Each row is a point. Each copy is the shape, with its points in the same order, turned, moved and blurred by noise. Say if it was mirrored as well.
In the rows, 128 means zero.

Shape, 5 rows:
[[185 125]
 [109 135]
 [ 96 107]
 [187 190]
 [140 106]]
Copy 1, 5 rows:
[[192  85]
 [140 144]
 [113 136]
 [235 123]
 [145  97]]
Copy 1 is: only turned
Copy 2:
[[109  97]
 [106 173]
 [138 181]
 [ 46 102]
 [136 137]]
Copy 2 is: mirrored
Copy 3:
[[178 154]
 [118 110]
 [ 92 127]
 [215 109]
 [129 151]]
Copy 3 is: mirrored
Copy 4:
[[194 123]
 [117 132]
 [102  98]
 [193 187]
 [150  96]]
Copy 4 is: only turned

Shape (9 x 3):
[[158 103 136]
 [124 109 137]
 [147 101  76]
 [147  96  77]
 [110  91 240]
 [ 75 125  69]
 [125 134 191]
 [136 111  65]
 [124 144  96]]
Copy 1 (9 x 3):
[[174 128 153]
 [144 122 137]
 [195 122  98]
 [198 117 101]
 [ 92 100 228]
 [133 115  54]
 [113 145 182]
 [189 128  80]
 [151 155  98]]
Copy 1 is: only turned
Copy 2:
[[137 101 137]
 [120 129 141]
 [ 91  89  98]
 [ 87  88 102]
 [176 157 227]
 [ 54 157 100]
 [170 155 156]
 [ 82  99  88]
 [108 140  89]]
Copy 2 is: only turned
Copy 3, 9 rows:
[[163 148 133]
 [132 135 142]
 [177  93 123]
 [183  89 128]
 [ 99 227 187]
 [118  49 150]
 [102 181 136]
 [169  71 119]
 [130  97 113]]
Copy 3 is: only turned

Shape, 10 rows:
[[111  82  25 165 134 138]
 [ 40 154 112  64  95 148]
 [169 126  95  87 136  86]
 [149  95 171  93 146  95]
 [ 89  75 167 138 107  94]
 [100 142 128 137 102 109]
 [ 99  64 164  97 136 110]
 [142 122  61 119 141 164]
 [207 178  87 172  59 133]
 [150 171 126 105 153 114]]
Copy 1 (10 x 6):
[[ 48 123  96 179 152 192]
 [109 135  34  72  58 130]
 [164 110  80 146 174 120]
 [151  81 134 113 144  85]
 [111  82 144 140  73  99]
 [125 147 111 139  89 123]
 [116  64 128 100 106  87]
 [102 135  96 117 173 184]
 [190 196 137 171 144 198]
 [150 160 108 105 160 105]]
Copy 1 is: only turned
Copy 2, 10 rows:
[[139 124 164 148   7 117]
 [173 187 141  44 109 149]
 [178 130 124 138 110  48]
 [179 136  82 162 150  99]
 [174 184 115 180 127 154]
 [138 185 153 135 122 115]
 [192 153  82 155 124 147]
 [134  93 148 108  68 100]
 [104 107 241 159 144  61]
 [123 140 119 108 137  59]]
Copy 2 is: mirrored

Shape, 11 rows:
[[ 50  90 148 143 164 119 108 141]
 [194 157 116  63 125 179 127 118]
 [143 106 100 166 137  81 107 101]
 [177 130  92  97 155 106 196 139]
 [139 121 205 166 140 144  95 161]
 [118  71 129  62 102 151 116 138]
 [134 125 111  36  82  90 129 126]
 [165 102 130 125 134  68 123 184]
 [208  88 230 196 146 128 197 110]
 [ 95 119 125  86 152 128 149  76]
 [ 70 124  92 167 127 101 150 155]]
Copy 1, 11 rows:
[[116 169 123  88 159 153  82 146]
 [173  58  63 118 173 102 190  80]
 [128 102 155 102 118  73 124 161]
 [157  74  91 182 187  75 134 139]
 [121 169 127  85 159 114 124  36]
 [131 139  55  95 187 132 190 159]
 [177  96 108 156 155 136 221 164]
 [164 151 142 154 173  58 146 137]
 [ 37 107 175 140 211  54 122  44]
 [110  78 101 118 162 163 121 163]
 [126 158  90 151 112 109  92 163]]
Copy 1 is: mirrored
Copy 2:
[[152  98 108 144  57 144 178  75]
 [160 114 104  85 218 165 140 157]
 [141 165 143  99  99 101 127 104]
 [142 194 101 102 142 190 132 166]
 [222  73 102 116  92 134 103 108]
 [116  80  94 146 138 131 167 164]
 [ 75 127  83 151 176 145 114 138]
 [150 156  63 115  90 123  94 143]
 [234 115 185 102  68 187  60 187]
 [109 116 149 123 131 186 170 108]
 [164 179 109 173  89 134 168  83]]
Copy 2 is: mirrored
